Each point is reached from the start by the listed moves, each made once or not at all, plus a little noise. Say if it took an odd or an even number of moves. Then give how often each move was made.
(in the rows, 128 means zero)

Moves:
(1): [120  42  90]
(2): [ 97  75 132]
(3): [117 202 123]
Start: [130 110 136]
Points:
[120 184 132] => odd (0, 0, 1)
[ 93  58 142] => odd (0, 1, 0)
[ 82  42 102] => odd (1, 1, 1)
[ 89 128 135] => even (0, 1, 1)

Moves:
(1): [ 88  89 111  58 127 133 153 157 143  90 114 159 136]
(2): [132 121 132 134 114 108 130 132 146 126 106 110 127]
(3): [134 129 148 150 117 163 123 128 121 136 130 128  99]
(4): [109 153 164 132 195  95 133 144 146 100 113 144 155]
(5): [141 101 151 105 113 144 154 120 140 155 125 139 129]
(6): [ 99 122 133 137 150 113 130 144 132 115 129 145 132]
(7): [101 140 132 145 108 134  98 119 112 124 129 122  94]
(8): [130 110 125 106 118 132 152 138 123 134 114 137 143]
(9): [153  89  94 101 118 128 133 114 126 157 107  91 139]
(10): [122 130 117 136 133 145 140 111  99 106 148 132 128]
(11): [155 107 118 107 109 139 140 121 101 131 144 118 124]
Start: [109 101 139 129 125 147 120 139 150 148 130 109 110]
Points:
[ 31  76 172  91 140 162 153 167 143  67  87 146  96] => odd (1, 1, 1, 1, 0, 0, 1, 1, 0, 1, 0)
[ 25  40 152  62 109 161 142 165 163 121 114 165  87] => even (1, 0, 0, 0, 1, 1, 1, 0, 0, 0, 0)
[ 59   7 154  48 143 189 172 148 116 111 118 134  93] => odd (1, 0, 1, 1, 1, 1, 1, 0, 1, 1, 1)
[116  88 148 137 177 165 137 126 130 139 116  93 118] => even (0, 0, 1, 1, 0, 0, 0, 0, 1, 1, 0)
[109  55 129  95 117 146 160 158 120 144 132 127 125] => odd (0, 0, 0, 0, 0, 1, 0, 1, 0, 0, 1)
